Each row of a before or after table is a point. The points were changed in one or more steps. Then noise was added and the rows were shuffled. The steps act on columns, c1 being the first. What was done? A step turns or swaps two columns, mirrors them in a line or flattens them onto one, adds a multiple of one to another, or multiplies or shifts one. Angles are multiples of 10 degrees, from the lower column toward the higher: turns from -170 to 170, lines from 10 to 170 but not 90. Use the fewest steps. Two steps may share a column if one is a turn and the other turns, adds or multiplies; they go together, in the order done. Otherwise the lowest column goes first.

Before, 14 rows:
[[-0.67  0.32  0.09]
 [ 0.09  0.28 -0.41]
 [ 0.42  0.38 -0.17]
 [ 0.01  0.24  0.04]
 [ 0.22 -0.29  0.30]
 [-0.06 -0.64 -0.43]
 [ 0.37  0.15  0.01]
 [-0.68 -0.57 -0.65]
 [-0.39 -0.67 -0.63]
 [-0.11 -0.48 -0.64]
 [ 0.22 -0.23 -0.09]
 [-0.14  0.41 -0.21]
 [-0.46  0.19 -0.19]
 [ 0.19 -0.26  0.29]]
After, 14 rows:
[[-0.57 -0.57 -0.17]
 [-0.35 -0.25  0.08]
 [-0.64  0.38 -0.10]
 [-0.09  0.39 -0.04]
 [-0.50  0.26  0.05]
 [-0.31 -0.28 -0.05]
 [-1.20 -0.59 -0.32]
 [-0.29 -0.28  0.07]
 [-0.94  0.20 -0.10]
 [-0.56 -0.48 -0.27]
 [-0.12  0.15  0.01]
 [-0.88 -0.68 -0.26]
 [-0.40  0.28 -0.12]
 [-1.15  0.37  0.02]]
Steps: shift c1 by -0.50; multiply c3 by 0.4

Before, 13 rows:
[[ 0.10 -0.57 -0.30 -0.28  0.34 -0.52]
 [ 0.09 -0.06 -0.58 -0.09  0.34 -0.28]
 [ 0.80 -0.20  0.32  0.48  0.49  0.22]
 [ 0.13 -0.38 -0.42  0.07  0.39  0.28]
 [ 0.20  0.20  0.22 -0.76  0.24 -0.76]
 [ 0.10  0.04 -0.20 -0.19  0.18 -0.35]
 [ 0.15 -0.52 -0.01  0.34  0.10 -0.36]
 [ 0.05  0.05  0.08  0.01  0.01  0.25]
 [ 0.62  0.46  0.36 -0.07 -0.35  0.09]
 [-0.44 -0.46  0.50  0.63  0.04 -0.03]
 [-0.30 -0.07  0.00 -0.10  0.71  0.01]
 [ 0.32  0.23 -0.09 -0.13  0.09  0.14]
 [ 0.29 -0.67  0.21 -0.07  0.05  0.37]]
After, 13 rows:
[[ 0.28  0.24 -0.10 -0.38  0.04  0.13]
 [ 0.65  0.43  0.35 -0.41 -0.25  0.05]
 [ 0.13 -0.34 -0.41  0.31  0.24  0.32]
 [ 0.29 -0.68  0.24  0.39  0.08  0.40]
 [ 0.17 -0.55 -0.02  0.70  0.02 -0.36]
 [ 0.12  0.07  0.08 -0.01 -0.03  0.23]
 [ 0.21  0.15  0.16 -0.92  0.14 -0.74]
 [-0.44 -0.45  0.47  0.98  0.03 -0.10]
 [ 0.82 -0.16  0.34  0.63  0.33  0.19]
 [ 0.11  0.07 -0.21 -0.24  0.16 -0.31]
 [ 0.08 -0.09 -0.61 -0.04  0.25 -0.30]
 [-0.25 -0.06 -0.08 -0.11  0.51  0.03]
 [ 0.07 -0.56 -0.24  0.11  0.37 -0.61]]
Steps: add -0.7 times c2 to c4; multiply c5 by 0.7
